Rows are points. Each copy is the shape, with its points in the same order, turned, moved and blurred by noise. Say if it was mirrored as well.
(in the rows, 128 means zero)

Shape:
[[111 159]
 [150 127]
 [ 88  84]
 [ 82 146]
 [102 117]]
Copy 1, 5 rows:
[[129  89]
 [154 134]
 [ 82 153]
 [ 98  94]
 [104 128]]
Copy 1 is: mirrored
Copy 2 (5 x 2):
[[164 138]
 [115 156]
 [113  80]
 [170 108]
 [135 111]]
Copy 2 is: mirrored
Copy 3:
[[ 84 130]
 [130 159]
 [156  92]
 [ 93  97]
 [126 111]]
Copy 3 is: only turned

Shape (7 x 3):
[[137 163 173]
 [126 121 101]
 [ 99 112 103]
 [163 146 179]
 [169 117 113]
 [ 99  95 114]
 [152 147 139]]
Copy 1 (7 x 3):
[[ 71 154 136]
 [147 125 112]
 [153 112 131]
 [ 57 141 120]
 [117 123  80]
 [148 102 138]
 [ 98 148 110]]
Copy 1 is: mirrored
Copy 2, 7 rows:
[[113 121 174]
 [120 130  94]
 [141 115  88]
 [ 80 115 171]
 [ 78 131 103]
 [139  96  83]
 [ 97 135 139]]
Copy 2 is: mirrored

Shape, 10 rows:
[[170 176 131 159]
 [146 113 113  99]
 [ 94 114  46 149]
 [164 116 137 120]
 [118 131 159 141]
 [142 149 129 142]
 [119 183 107 137]
 [161 115 129 121]
 [167 160 159 163]
 [151 128 140 139]]
Copy 1:
[[ 96 194 143 140]
 [155 136 109 146]
 [ 93  97  67  96]
 [159 159 133 137]
 [123 129 170 130]
 [111 155 140 136]
 [ 77 142 122 156]
 [154 155 129 130]
 [112 191 171 132]
 [136 155 147 129]]
Copy 1 is: mirrored
Copy 2, 10 rows:
[[109 188 150 149]
 [149 122 112 172]
 [112 131  31 148]
 [134 126 140 172]
 [118 120 142 114]
 [118 151 131 139]
 [132 181  99 117]
 [127 119 133 176]
 [ 97 160 169 144]
 [117 131 143 153]]
Copy 2 is: only turned

Shape (11 x 6):
[[126 142 158  82 119 114]
 [152 145 146 126 142 163]
 [129 104 156  94 160 111]
 [124 107  99 122 106 106]
 [ 61 117 143 126 108 149]
 [142 105 157 123 188 117]
 [109 155 162 108 141 103]
 [123 105 127 126 131 107]
 [143 122 123 121 151 178]
 [ 14 109 125 119 138 138]
 [149 124 153 126 114 147]]
Copy 1, 11 rows:
[[165 152 119  78 157  89]
 [172 125 134 141 131  86]
 [141 125 128 108 181 129]
 [111 112 102 100 124 105]
 [136 119 177  66 104 110]
 [150 123 139 138 179 145]
 [146 168 142  94 150 113]
 [120 122 121 109 129 125]
 [159  98 147 150 139  81]
 [ 95 109 211  56 115 116]
 [174 127 117 117 126  99]]
Copy 1 is: mirrored
Copy 2, 11 rows:
[[105 140 123 154  87 113]
 [118 182 138 109 109 137]
 [158 135 146 156  96 121]
 [135 105  96 130 132 140]
 [ 91  99 167 121 155 117]
 [172 166 142 150 105 122]
 [118 157 130 157 112  88]
 [143 118 121 138 130 117]
 [130 165 149 116 124 171]
 [106  93 187 164 191 119]
 [119 150 125 100 106 126]]
Copy 2 is: mirrored
Copy 3 (11 x 6):
[[122  93 128 134 185 168]
 [142 113 173 140 126 170]
 [135 147 133 133 182 168]
 [112 128 107 113 138 121]
 [109 115  79 159 119 186]
 [148 171 156 154 173 164]
 [130 102 128 170 178 154]
 [118 145 119 135 151 142]
 [159 132 156 120 112 176]
 [141 137  33 176 125 185]
 [109 115 160 130 137 169]]
Copy 3 is: mirrored
Copy 4:
[[ 83 107 129 140 135 154]
 [116 120 103 172 173 114]
 [ 80  98 132 123 162 117]
 [144 123 159 129 125 129]
 [150  86  90 117 101 137]
 [ 82  94 129 132 166  75]
 [ 74 114 110 143 118 128]
 [118 108 145 136 131 106]
 [140 123  93 145 189 110]
 [143  89  77  65  75 109]
 [120  99 122 170 159 137]]
Copy 4 is: only turned

Shape:
[[121  91  87  86  83  99 115 163]
 [159 106 129 131 100 111 174 131]
 [114  93 147  84 142 174 184 110]
 [117 157 118 131 100 118 102 177]
 [171 141 104 149 146 165 166 124]
 [109 125 148 117 140 112 107 149]
 [138 172 150 110 151  95  94 101]
 [133 135 145 101 127 121 140 166]
 [142 143 118 155  83 138 134 136]
 [172 149 155 153 154 117  99 134]
 [110 159 114  79  83 142 182 147]
 [114  91  98 128 171 113 142 120]]
Copy 1, 12 rows:
[[195 105  93  93  84 149 153 125]
 [164  92 125 103 104 114  75 146]
 [105  80  61 149 132 140  83 139]
 [162 170 128  89 113 150 139 156]
 [161 133 138 157 149 133  58 135]
 [137 132 106 106 136 118 151 163]
 [118 153 134  96 160  84 144 113]
 [150 138  87  94 127 121 108 157]
 [152 132 159 102 113 157  96 144]
 [152 144 152 100 184 102 117 156]
 [129 146  77 104  72 152  80 117]
 [158 101 111 172 123 102 139 148]]
Copy 1 is: mirrored
Copy 2, 12 rows:
[[111 158  43 115 102 132 162 133]
 [137 132 123 139  79 102 182 124]
 [103 181 172 116  89 140 142  86]
 [146 125  83 120 127 137 124 177]
 [127  88 164 101 114 132 172 116]
 [131 154 106 122 130 101 107 141]
 [180 118 109 138 154 102  99  98]
 [154 159 117 106 113 122 143 144]
 [135  96 114 142  90 138 146 152]
 [165  90 124 102 123  77 112 133]
 [154 169 123 143 101 189 168 132]
 [ 82 142 125 122 150  91 153 109]]
Copy 2 is: only turned
Copy 3, 12 rows:
[[ 90 113  69 110  88 166  74 132]
 [118 139  85  91  93 135 142 172]
 [131  95 110 148 134 180 166 177]
 [137 138 120  96 109 134  75  97]
 [144 132 106 125  92 118 191 112]
 [131 122 120 140 124 123  80 147]
 [117 106 141 120 148  65 100 132]
 [158 107  98 113 124 138 103 145]
 [114 147 128  81  91 148 132 117]
 [150 130 137 126  85  73 118 133]
 [135 104  83  73 153 184 133 130]
 [103 137  84 182 112 125 130 141]]
Copy 3 is: only turned
Copy 4 (12 x 8):
[[138 120 108 152 107  75 107  65]
 [146 118 150  80  95 122 132 107]
 [141  79 144 139 154 163 177 104]
 [ 98 162 134 155 110  88 103 129]
 [132 164 139  78 154 143 164 118]
 [107 108 106 148 122 109 113 152]
 [ 47 120  97 110 123 100 132 160]
 [ 99 118 145 136 135 112  98 117]
 [123 168 146 120  86 118 137 125]
 [ 92 149 101  95 124 130 110 169]
 [104 123 191 150 133  98 159  86]
 [156 105  88 115 156  95 151 141]]
Copy 4 is: mirrored
